Each row is a point. The window is the flat piece filled in between its corners: a triangle in 3 columns, a solid with four corners in 4, and so on. A path goes straight from each point to the next, and from the last back to the first. After which points does the path pass through the window?
In the rows, 128 means zero.

Window:
[[ 98  74 166]
 [200 129 100]
 [114 126 128]]
Path:
(1): [152  97 167]
(2): [112 130 144]
(3): [129  95  87]
(4): [ 69  92 137]
(5): [ 87 107 181]
(6): [153 136 170]
(7): [119  80 124]
(8): [126  89 116]
Through the window after points: 2, 6

Window (3 x 3):
[[157 124 133]
 [107 159 134]
 [ 87  97  65]]
Path:
(1): [ 91  69 112]
(2): [124 136  74]
(3): [108 185 107]
(4): [107 121 160]
(5): [135 101 155]
(6): [152 140 110]
(7): [120 169 116]
(8): [ 91 139 151]
(9): [66 74 87]
(10): [112 121  62]
(11): [129 147  85]
(12): [ 92 102 142]
(13): [ 88  80 108]
(14): [111 136  60]
(15): [166 149 114]
(16): [143 113 140]
Through the window after points: 1, 3, 5, 7, 9, 11, 13, 15

Window (4 x 4):
[[108 179 172 163]
 [136  89 164 134]
 [133 111 113 111]
 [158 138  71 138]]
Path:
(1): [169 110 161 123]
(2): [186 106  86  98]
(3): [126 111  58 138]
(4): [107 105  93 144]
(5): [185 104 139 101]
(6): [146 192 195 139]
(7): [ 92 156 148 171]
(8): [111 108 168 158]
(9): [139 126 195 114]
(10): [167 144 152 125]
(11): [121  99 153 161]
(12): [101  84 143 148]
Through the window after points: 6, 12

Window, 6 rows:
[[109  79 199 124 118 132]
 [119 109 122  74  81  92]
 [171 133 116 112 187 151]
 [104 198 133 182  96 160]
 [141 209 135 132 177 147]
 [ 93 181 100 112 124 155]]
Path:
(1): [107 162 134 186 157 134]
(2): [133 140 118 130 183 115]
(3): [160 156 127 110 152 162]
(4): [145 157 122  87 100 182]
(5): [110 142 109 121 143 126]
(6): [ 98 168 107 130 127 136]
(7): [122 170 137  78  95 177]
(8): [153 198 144  77 126 176]
(9): [122 179 130 141 156 133]
(10): [124 167 123 141 159 102]
(11): [132 177 149 120 140 160]
(12): [157 213 131 120 114 200]
(13): [106 176 140 162 146 125]
(14): [103 154 136 125 128 104]
(15): [128 149 161  99  92 178]
(16): [129 142 165  82  63 168]
Through the window after points: 2, 6, 8, 10, 12, 16

Window (6 x 6):
[[108 150  81 167  88 152]
 [120 135 100 118 121 191]
 [135 188  85  96 177  58]
 [ 75  94 168 120 139  74]
 [181 138 184  92 155 127]
 [ 88  55 141 165 139  81]]
Path:
(1): [125 115 102 125  93 126]
(2): [134 137 104 120  96 120]
(3): [114 151 106 156 126 143]
(4): [126 153 129 149 150 139]
(5): [145 136  84  94 131 108]
(6): [110  90 142 117  99 114]
(7): [102 119 163 144 156 165]
(8): [ 72 135 150 206 148 108]
(9): [113  86 105 133 103  87]
(10): [131 103 118 106 130  72]
(11): [ 81 160 119 160 191  89]
(12): [ 89 180 178 149 182 104]
(13): [144  87 103  81 125  41]
(14): [163 139 120  86 106 145]
(15): [119 156 152 140 169 117]
(16): [119 168 114 163 125 153]
Through the window after points: 2, 10, 16

Window:
[[139 141 143 119 146 127 145  67]
 [142  71 158 111 152 190  95 194]
 [116 112 164 138  94 125 154  54]
 [ 73 115 139 140 147 116 131 216]
 [177 239 135 180  86 157 125 102]
 [154 145 182 121 114 130  78 106]
 [122 166 116 107  76 127  83 105]
 [155 104 131 135 110 107 107 109]]
Path:
(1): [165 171 141 136 105 125 122 135]
(2): [136 152 155  89  99 126 122 139]
(3): [120 143 126 143 103 128  79 109]
(4): [108 142 134 150 103 151  57  95]
(5): [136 144 129  97  95 130 115 134]
(6): [137 148 173 101  67 121 162 158]
(7): [116 152 131 154 129 135 112 129]
(8): [132 182 112 182 119 141  82  31]
(9): [165 131 159  94  93 135 130  94]
(10): [142 135 147  92  90 117 143 113]
(11): [114 118 143 168 113 137 100  71]
(12): [140 169 122 201 102 147  74  78]
(13): [163 194 160 109  89 138 171 119]
(14): [168 156 153  75 100 147 146 150]
(15): [128 154 136 204 118 118  84  97]
(16): [124 195 120 166 150 170 102  95]
Through the window after points: 2, 4, 6, 10, 12, 14

Window:
[[115  99 105 116 100  89 134 159  55]
 [ 74 103 150 111 138  23 102 161 126]
 [143 150 176 150  96 129 115 176  65]
 [111  76 156 116  72 137 148 136  40]
 [149 155 126 202  93 172  77 141 136]
 [151 131 131  65 104  98 131  92 154]
 [105  61  96  72 187 153 153 183 105]
 [135 145 134  90  95 196  95 138  82]
 [106 152  96 127 110 159 153 105 144]]
Path:
(1): [120 126 105 108 155 130 119  95 100]
(2): [130 117 141 112 125 109 110 118 100]
(3): [ 97 116 116 106  42 145 181 153 131]
(4): [116 112 134  65  55 123 138 191 111]
(5): [129 124 133 122 123 124 127  98 105]
(6): [124 147 137 137 113 135  91  88  61]
(7): [134 141 148 108  74 127 116 156 106]
(8): [111 125 113 114  98 144 135 135 138]
Through the window after points: 2, 4

Window (9 x 9):
[[102  37 159 154 166 118 160 121 156]
 [ 96  34 117 157 125 115  98 130 147]
 [152 220 131 145 117 174 135 133 148]
 [129  79 177 161 165 144  87 150 151]
 [181 177 159  97  84 183 135 153 168]
 [155 211 185 138  65 197 124  89 142]
 [ 88 187 175 123  85 199 133 148 122]
 [152 101 145 149 126 178 135 135 100]
 [ 94 110 143 102 149 183 109  96 133]]
Path:
(1): [117 114 145 161 108 202 124 121 137]
(2): [139 154 173 122 134 138 124 151 126]
(3): [130 178 134 112  85 145 121 130 100]
(4): [119 155 153 137 120 204 138 108 159]
(5): [135  87 150 175 156 204 109 153 177]
(6): [128 107 176 131 140 126 104 133 131]
(7): [110  83 156 131 127  97 100 123 100]
(8): [111  84 128 153 119 162 120 135 156]
(9): [130 151 139 151 113 194 143 137 168]
(10): [138 171 157 129 131 139 121 129 124]
(11): [123 138 163 127 130 144 134 127 137]
(12): [106 129 121 166  99 235 129 147 163]
Through the window after points: 1, 5, 7, 9, 11

Window (11 x 11):
[[ 99 109 120 104 190 155  80  81 138 143 128]
 [123 143 134 154 118 152  83 102 149 132 132]
 [131 148 173 113 119  58 160 155 144 101 142]
 [128 127  77 165 179 143  89 138 128 133 153]
 [124 185  94 132 106 118 150 249 167 168 107]
 [170 137 111 103 155 168 116 138 131 141 156]
 [ 98 129 187 140  97 101 160 197 104 118 129]
 [137 146 134 118 168 144  74 152 136  98 122]
 [ 86 176 178 117 101  65 120 154  75 131 144]
 [138 114 180 118 108  62 105 151 106 142 116]
 [161 147  81 123 186 158 122 107 116 124  83]]
Path:
(1): [130 121 134 114  98  74 143 153 120 106 147]
(2): [106 132 120 106  88 132 125 166 123 133 148]
(3): [124 156 189 141 152  68 112 164 121 127 122]
(4): [148 149 164 133 151 100 143 152 122 137 146]
(5): [103 127  90 116  92 125  71 160 108 120 102]
(6): [124 128 104 132  98  95 148 128 173  23 159]
(7): [141 159 166 118 189 151  71 156  85 227 106]
(8): [146 163 166 200 158 143 109 121 102 149 142]
(9): [139 134  92  87 150 139 119 151 138 117 108]
(10): [132  76  91  89 144 150 134 151 144  96 127]
(11): [126 190 161 154 147 130  75  97 126 167 138]
(12): [126 148 189 136 144 107 103 171 123 160 100]
Through the window after points: 6, 8, 10, 12
